Every row gives one point. Each copy is the shape, with its points in the same order, turned, moved and blurred by noise. Say if it was mirrored as well.

Shape:
-57; 18; -10
-13; -21; -32
0; 24; 1
-19; -33; -53
-77; 9; -5
32; 77; 55
18; -36; 9
-25; -35; -24
33; 37; 21
Copy 1, 9 rows:
56; 16; 0
8; -16; -29
-4; 16; 19
10; -11; -58
74; 2; -2
-31; 44; 95
-20; -40; 2
19; -29; -31
-32; 19; 45
Copy 1 is: mirrored
Copy 2, 9 rows:
-49; -8; 11
10; -16; -32
8; 22; 11
-1; -26; -49
-65; -19; 6
20; 78; 71
49; -25; -1
0; -39; -30
41; 44; 36
Copy 2 is: only turned
Copy 3 (9 x 3):
-49; 26; -34
1; -11; -46
1; 22; -1
3; -17; -71
-69; 19; -38
9; 58; 74
14; -39; -5
-14; -26; -48
23; 24; 32
Copy 3 is: only turned

Shape:
11; 0; 24; -48; -10; 45
-66; -19; -9; 15; 24; -33
-58; 50; 1; -5; -19; -30
31; 32; -30; 26; -10; 27
13; -11; 11; 95; 49; 1
-14; 53; 9; 23; -13; -9
-27; -21; 21; -25; -17; 12
-44; 73; 39; 32; -22; 21
-48; -31; 46; -38; 14; -45
44; -36; -31; -8; -47; 32
-12; 4; -42; -22; 5; -24
-18; 0; 15; 27; 82; 11
Copy 1 (12 x 6):
16; -10; 37; -26; -42; 20
-65; -7; -2; -15; 26; -47
-55; 58; 8; -45; -5; -36
5; 33; -29; 21; -54; -8
-19; 15; 5; 95; -5; -64
-22; 62; 14; -8; -33; -29
-22; -22; 35; -32; -30; -16
-56; 74; 43; 7; -45; -8
-27; -18; 53; -55; 30; -53
25; -44; -22; -5; -91; -19
-11; 2; -36; -37; -2; -28
-13; 0; 13; 54; 47; -12
Copy 1 is: only turned
Copy 2, 12 rows:
-5; -21; 24; -54; 1; 44
-82; 2; -19; 31; -9; -22
-31; 70; -13; -5; -13; -12
31; -23; -26; 10; -11; 41
4; -45; 0; 93; 6; 12
13; 35; -14; 19; -9; 12
-41; -12; 17; -31; -30; 6
-10; 74; 17; 26; -11; 45
-67; 8; 31; -24; 13; -46
18; -61; -17; -26; -49; 18
-18; 2; -48; -23; -1; -11
-53; -24; -1; 51; 56; 25
Copy 2 is: only turned
